Each row of a before or after table is a point. One or more steps were done to the points. Then noise was added and the rows were shuffled. The steps act on how far a point lies along the listed directions, d1 being the first. Name the steps. A step turns or swaps two directions, mirrors them in a line or flattens them onto one, adds a multiple of one to another, or multiplies one. Angles are multiples of 10 degrees, from the lower direction toward the higher: turns from -170 to 170, lines from 10 to 170 but not 90. Use the fewest steps. Two steps may share a direction if one is a turn and the other turns, adds or multiplies; they go together, in the order done. Otherwise the lowest direction goes first.

Directions:
(1): [-50 -36]
(2): [ 36 -50]
Before (14 x 2):
[[ 17  -4]
 [ 10  13]
 [ 12  -5]
 [ 25   1]
 [ -6  14]
 [-62  72]
 [  2  28]
 [ -4  -1]
 [-74 -30]
 [ 18  11]
 [ 18  -2]
 [-27  -8]
 [  8  21]
 [  4  25]]
After (14 x 2):
[[ 10   6]
 [-14   2]
 [  3  21]
 [-97  -2]
 [ -4  17]
 [ 15  12]
 [ -1  -3]
 [-24 -76]
 [-10  20]
 [ 14   9]
 [-17  20]
 [ 14  20]
 [-20  19]
 [-13 -27]]
Steps: turn d1 and d2 by 50 degrees

Directions:
(1): [-62  18 -73  -3  35 -43   1 -53]
(2): [ 82  23 -48 -61  -4  23  -1 -41]
Before, 8 rows:
[[ 41   0   9  -7 -29  24  17   1]
 [ 35  21 -39 -25   0   6   9 -25]
 [-42   9 -36   0  20 -20   2 -22]
 [ 66   6  -2 -38 -18  29   3  13]
 [-32   2 -18   1  32 -10 -10 -26]
 [  0  12 -23 -21  -1  -5 -16 -21]
 [-59  -7 -12  28  11 -28  -5  -3]
 [ 27 -12  28  10  -6  13  -4  28]]
After, 8 rows:
[[ 17   7 -19  -8 -16   8  18 -19]
 [-20  18 -46 -23  11 -19 -15 -39]
 [ 16  19 -59 -40  10  -4   3 -30]
 [-18 -18  36  30 -10   0  -5  32]
 [ 32 -13  34  10  -9  16  -4  33]
 [-26   0 -10   0  29  -6  -9 -20]
 [-13  36 -95 -28  28 -27  10 -66]
 [-34   7 -27   0  17 -14   0 -15]]
Steps: add 1.5 times d2 to d1
